Each row of a before or after table is a point. The points were changed in one or more steps. Then noise was added and the rows were shuffled. The steps act on columns, c1 being the first. Write out the steps. A step turns or swaps two columns, mirrors them in a line or flattens them onto one, adds a multiple of one to another, or multiplies or shifts one. Angles are multiples of 10 degrees, from the lower column toward the higher: turns from -170 to 170, lines from 10 to 170 but not 90. Use the fewest steps. Two steps may share a column if one is a turn and the other turns, adds or multiplies; they go together, in the order done. Otherwise the lowest column goes first.
In the rows, zero is written as 128.

Before:
[[ 97  92]
 [158 119]
 [171 155]
 [143  99]
 [ 48  86]
 [151 139]
 [179 125]
 [166 150]
 [155 146]
 [167 128]
 [ 75 134]
 [ 70 103]
 [144 109]
 [174 147]]
After:
[[108  40]
 [133 152]
 [136 171]
 [152 129]
 [143 174]
 [132 161]
 [110  66]
 [ 89  92]
 [164 164]
 [136 178]
 [155 146]
 [135  82]
 [160 121]
 [153 158]]
Steps: turn c1 and c2 by 50 degrees

Before (9 x 4):
[[131 113 112 118]
 [ 92  81 204  89]
 [ 95 125 131 143]
 [137 126 117 157]
 [ 89  11 141 125]
 [112 128  88 106]
 [126 134 105 120]
 [101  54 127 154]
 [ 85 132  97 149]]
After (9 x 4):
[[108 156 141 132]
 [ 53 113 152 126]
 [115 120 119 112]
 [ 69 138  92 207]
 [119 141 108  86]
 [110 171 150  98]
 [131 132 120  99]
 [  5 100 126 137]
 [136 119 158 120]]
Steps: turn c1 and c2 by -60 degrees; swap c3 and c4

Before, 14 rows:
[[100 141 133 130 156  57]
 [119 118 115 122  83 157]
 [145 122 151 122 113  48]
 [119 163 192 113  82 197]
 [121 162 113 123 113  75]
 [100 130 125 124  97 212]
 [ 83  79 170 138 118  81]
 [150  74 175 155 159 111]
 [130 105 148 151 128  62]
 [129  43 117 142 131 165]
 [140  91 116  70 116 129]
 [111  97 166 142 187  82]
 [119 142 163 138 133  54]
 [132 149 131 127 105 187]]
After:
[[100 106 127 103 111  57]
 [125 126 155 115 140  56]
 [139 162 154  95 129 144]
 [120  85 113 141 202 192]
 [ 78 127 190 118 148  80]
 [146 124 136  97 153  52]
 [120  90 128 110 146  49]
 [118 151 120 131 161 145]
 [111  83 187 126  94  78]
 [120 131  86 103 133  77]
 [ 95 139 119 159 151 202]
 [154 103 203 141 128 105]
 [132 121 103 144 154 187]
 [136 181 195 145 121 160]]
Steps: turn c3 and c5 by 150 degrees; turn c2 and c3 by -120 degrees; multiply c4 by 0.7; turn c4 and c6 by -20 degrees

Before, 11 rows:
[[148  61  63 132 132 117  77 126 131]
 [209 162 143 125  94 138 179 140 159]
 [137 129 161  74  46  95 110 127  85]
 [191 138 127 124 112 136 134 185 207]
 [ 59  97 110 169  79 145  89 114 124]
 [170 167 133 112 139 105 142 161 152]
 [171 139 177 155 164 129 165 149 160]
 [158 109 139 156 162 209 125 166 167]
 [141  90 146 133 164 180 134 119 200]
 [116 157 129 123  97 126  85  96 114]
 [128 159  87 111 115 140 168 168 154]]
After:
[[ 76  63  62 111 131 126 147 127 117]
 [ 90  96 110 160  78 129  59 115 142]
 [132  90 146 121 163  50 139 120 167]
 [165 140 178 158 164  95 173 147 126]
 [122 108 138 151 161  77 158 166 200]
 [132 139 127 126 112  50 192 186 122]
 [111 128 162  73  45 178 139 129 104]
 [142 167 134 126 138 107 172 162 102]
 [168 158  86 119 116 102 128 166 135]
 [ 85 159 128 131  97 144 116  96 126]
 [179 163 143 134  95  95 206 141 130]]
Steps: swap c1 and c7; add 0.3 times c2 to c4; turn c6 and c9 by 100 degrees

Before (8 x 12):
[[177 137 191  76 118 107 117  99  72 155 110 101]
 [167 126 189 132 152 126 155 136 169 137 118  97]
 [109  92 173  95 138  99 143  49 131  92 135  89]
 [134 119 139 110 138 109 132 132 114 133  70  80]
 [160 153 136 138  86 180  88 127  92  99 160 186]
 [155 182 138 135  64 161 139 175 134  55 215 140]
 [183 100 128 136 193  63 135 128 103 134 100  78]
 [170 171  68 142  82 128 146 136 135 119 180 163]]
After (8 x 12):
[[ 67 177  72 114 181 123 144 118 102 127 125 146]
 [122  87 192  98 139 186 134 129 124 123  61 112]
 [131  83 146 148  84 168 143 166 135 207 146 113]
 [ 77 168  86 138 112  74  88 110 142 151 105 145]
 [171 102 138 141 119 154 131 128 134 122  88 119]
 [ 42 182  64 134 108  97 137  45 110 155 153 146]
 [111 127 127 169  65 167 120 167 153 124  57 129]
 [130 115 165 123  72 127 155 130  73 117 111 124]]
Steps: turn c1 and c9 by -150 degrees; turn c1 and c11 by 60 degrees; flatten c2 and c12 onto the line at 20 degrees; turn c3 and c5 by -80 degrees; turn c4 and c6 by -160 degrees; turn c8 and c10 by -140 degrees

Before (13 x 14):
[[119 123 104 155 180  89 109 149  98  93 126 154  74 135]
 [119 120 109 118 172 125 128 145 131 123 129 169 113 178]
 [189  88 138 110  82 132 180 133 202  66 149 140  96 124]
 [149 110 134  90 103 115 154 129 208  90 162  83 107 128]
 [174 153 139  99 123  95 148 136 165  88  93 147 112  97]
 [140 132 157 156 141 101 112 108 148  73  95 143 124 137]
 [191 123 157 127 171  87 133  83 160 101 111 153  91 111]
 [138  59 146  65  73 118 161 127 174  86 174 119 133 104]
 [142 137 115 136 127 131 158  91 142 109 102 138  92 113]
 [118 135 118 143 115  74 119 140 101 135 168 156 102 173]
 [109 103 140 154 146  92 103 160 123 153 109 153  80 151]
 [104  95 118 142 128  80 190 174  84 137 135  92 145 188]
 [132 103  84 167 136  42 108 129 136 134 118 150 133 138]]
After:
[[132 115 115 169  47  81 155 124 140 134 105  79 145 145]
 [150 155 177  90 100 140 135 144 210  93 201 133  78 121]
 [191 190 115 108 103 172 156 162 212  67 173 133  55 105]
 [126 132  98 145  74 116 117 158  96 136 201 113  76 172]
 [170 127 102 102  97 111 107 146 167  88  63 137  97  88]
 [103 125 108 158 108  98 159 195 121 150  87 132  26 157]
 [147 119 110 153 112 105 120 112 147  74  62 155 107 142]
 [189 129  99 128 120  62 136 118 155  97  95 152  27 109]
 [100 212 164 144  88 107 133 160  80 134 142 124 181 165]
 [136 178 134  61  91 168 185 129 177  88 223 154 135  93]
 [140 146 123 131 135 130 109 120 144 107  73 108  35 106]
 [117 117  97 158 116  61 141 194  97  92 122 103   8 145]
 [123 148  96 117 147  83 135 157 136 124 133 103  97 178]]
Steps: turn c7 and c14 by -20 degrees; turn c2 and c7 by -110 degrees; turn c3 and c12 by 100 degrees; turn c5 and c6 by -60 degrees; multiply c13 by 2.5; turn c8 and c13 by 20 degrees; multiply c11 by 2

Before:
[[133 152 166 108 111 143  53 157 135 110  83 151 124  92 112 157 113  84
   91 104]
 [193 107 143  96 128 156 106 106  98 178 171 136  69 152 148  84 143 156
  134 133]
 [ 76 139 193 166  72 143  80 173 154 178 105 130 162 182 171 115 122  84
  148 132]
 [ 91 123 143 120 138 144 128 135  77  97  81 126 184 111 179 175 111 150
  128 163]
 [111  93  93 132 147 123 192 184 157 158  95 133  64 151  67 102 151 163
  163 153]
 [ 99 169 107 135 141 128 150 150 130 177 149 175  91 120 130 150 117 112
  141 149]
 [108 108 115 128 159 103 150 207 116 112 150 129 125 155 135 151 158 117
  141 134]
 [ 79 143 177 143 158 168 117 133 147 168 111  76 164 153 190 181 159 176
  158 145]
 [139 154 154 157 120 103 100 158  99 160 131 125 152 123 114 108 164  84
  155 131]
 [136  68 109 137 151 156 153 112 130 116 140 152 167 154  91 170 156 128
  118  95]
 [138 154  71  69  92 111 148 146 158 117 183 173 113 182 136 136 111 149
  128 169]]
After:
[[114 130  97 132 144 128 118 183 158 198 116  92  67 144  68  80 198 163
  233 153]
 [135 148 109 137 156 157 105 114 128 142 138  71 165 165  85 197 212 127
  101 111]
 [ 91 124 145 121 138 142 104 132  74 113 111 120 183 101 178 205  73 151
  130 155]
 [137 170  72  70  92 106 103 147 161 144 151 151 111 168 135 142  78 151
  125 189]
 [140 125 153 157 120 101 171 160  95 117 126 153 153 121 110 100 233  82
  212 127]
 [ 79 131 193 162  75 140 200 172 155 113 117 141 162 180 172 105 112  87
  189 151]
 [129 149 161 105 108 143 151 154 137  55 112 153 125 102 112 169  80  85
   12  95]
 [188 140 142  93 128 158 183 105 100 136 144 111  71 148 149  60 173 157
  147 135]
 [ 79  73 175 146 157 168 166 131 149 139 116 146 165 142 195 211 222 175
  216 154]
 [109 129 113 130 159 100  99 206 111 139 134 108 126 150 137 167 218 118
  166 143]
 [100 176 106 137 140 130 159 150 129 171 134 169  92 115 134 166  88 113
  169 148]]
Steps: swap c2 and c12; mirror c7 and c10 in the line at 60 degrees; multiply c11 by 0.4; turn c14 and c20 by 20 degrees; multiply c16 by 1.6; multiply c17 by 3; multiply c19 by 3
